Each row is a point. A path goes straight from each point to the next, and from the last back to the first. The post is the endless flat space through its rows: a point in 2 columns, a line in 3, a plane in 4, and so on, so that a path can go around it. Count how often the path circles the post. Going back the other way cancels.

Post (2 x 3):
0: -2.25 -0.89  1.10
1:  0.58  0.00 -1.74
Path:
0:  1.31 -0.33 -4.04
1: -4.92  0.00  0.27
2:  1.50  1.07 -2.14
3: -3.16 -1.43  3.97
4:  1.21 -1.60 -0.03
5: -3.39 -3.21  1.21
6: -0.85  0.45 -3.24
7:  0.12  0.99 -2.03
8:  1.89  0.51 -1.50
9:  0.66 -1.02  0.18
10:  1.27 -0.69 -1.71
11: -2.96 -2.86  1.94
12: -1.50 -0.89 -1.93
13: -0.38  1.53 -3.70
14: -0.59  0.51 -0.36
15: -0.97 -1.32  2.37
16: -1.16 -1.73  0.99
17: -0.86 -0.85 -0.90
18: -0.89  0.97 -3.25
19: -2.41  1.38  0.87
20:  1.64  0.49  0.04
21: -0.38 -1.96  0.39
22:  1.43 -1.01 -3.29
23: -3.96 -0.91  0.19
24: -1.91 -0.27 -0.96
Times around: 4

Post, 8 rows:
0:  0.87 -1.24 -3.84 -0.34 -0.59  2.63  1.98  1.50 -0.05
1:  1.53 -1.61 -3.26  1.23 -0.22 -1.56 -0.94 -3.03  1.11
2:  2.86 -1.11 -1.61  3.52  0.05  0.07  0.39 -1.26 -0.80
3: -1.36  3.57  2.34 -2.13 -2.51 -2.04  1.44  0.62 -2.24
4:  1.92 -0.83 -1.14  1.34  0.58  0.81  0.29 -3.35  1.84
5: -1.81  3.88  1.21 -3.93 -0.47 -1.52  0.43  3.90 -2.68
6: -0.16 -2.35  0.93  0.46 -0.43  1.79  1.69  0.40 -2.40
7:  3.10 -1.57 -1.82  2.06 -0.85 -0.64 -1.18 -0.33  1.83
Path:
0:  0.06 -1.22  0.77 -1.86  1.25  0.48  1.82 -0.35 -0.83
1: -2.26  0.35 -1.75 -3.11  0.55 -2.12  1.03  0.06  0.17
2:  1.42 -1.18  2.60  1.00 -0.45 -0.23  1.54 -2.48  0.74
3:  2.00 -4.31 -3.59  0.53  1.73 -2.58 -2.67  0.53 -3.04
4:  0.15  0.69 -0.42 -1.46 -0.73  0.93 -0.09 -2.79 -1.65
5:  1.02  1.34 -0.14  1.40 -0.27  2.77 -0.56 -0.45  2.39
6: -2.01 -0.42 -3.08 -2.31  0.53  0.72  0.22  2.42  1.00
7: -4.13  0.31  4.01 -2.89 -1.40 -0.65  3.73 -1.92 -0.33
8: -1.73  2.69 -0.09 -1.45 -0.54 -1.25  0.92 -0.42 -1.78
9: -0.86  0.93  1.61 -1.12 -0.64 -1.17  0.13 -1.43  1.07
10:  0.31  1.95 -3.68  0.36 -3.06 -1.90  3.68  0.65 -0.78
11: -0.82  1.94  1.29 -3.95 -1.13 -1.57  0.87 -0.40  2.35
12:  0.44 -0.31 -0.92  1.67 -1.53 -0.89  1.39 -2.28  0.34
13:  0.34  2.19  0.74  0.49  1.04 -0.05 -0.51  2.83  1.83
14:  1.62 -2.33 -1.45  2.77  0.14 -0.80  1.10 -2.92  1.06
15:  1.12 -2.01  0.45 -0.82 -1.15 -0.79 -0.49  1.99 -0.03
16:  0.47 -0.91 -1.51 -3.19 -2.18 -0.96  0.79 -2.23 -1.25
17:  1.18  2.26 -0.19 -3.45 -1.48  0.46 -2.37  3.17  1.83
18: -0.76 -1.68  1.72  2.20  2.38  3.27  1.25 -3.82 -1.03
19: -0.60 -0.85 -1.29  0.95 -0.21 -1.36  0.53 -2.85  0.87
20:  2.13 -1.05 -1.96  3.75  0.82 -2.67 -1.17  3.22 -1.78
21:  1.30 -1.99 -0.67  4.14  0.14 -1.28 -2.30  1.50 -0.39
22:  2.98 -0.29  0.47  2.77 -0.73  2.86  0.05 -2.54  1.17
23:  2.76 -1.37 -0.46  4.41 -0.33  0.10 -1.77 -0.98 -1.99
24: -2.75 -0.80 -0.46  0.06  1.62  1.11 -0.33 -1.15 -0.13
25:  0.78 -0.21  0.46  2.27  0.66  0.48  1.83  0.34 -0.97
26:  2.00 -0.41 -5.84 -0.92 -0.32 -1.30 -0.29  2.43  0.89
27:  1.87 -1.64 -4.41 -1.12 -2.76  0.00  3.20 -1.15 -1.49
28:  2.13 -3.59  0.05  1.38 -0.28  2.16  0.85  0.48 -1.71
Times around: 2
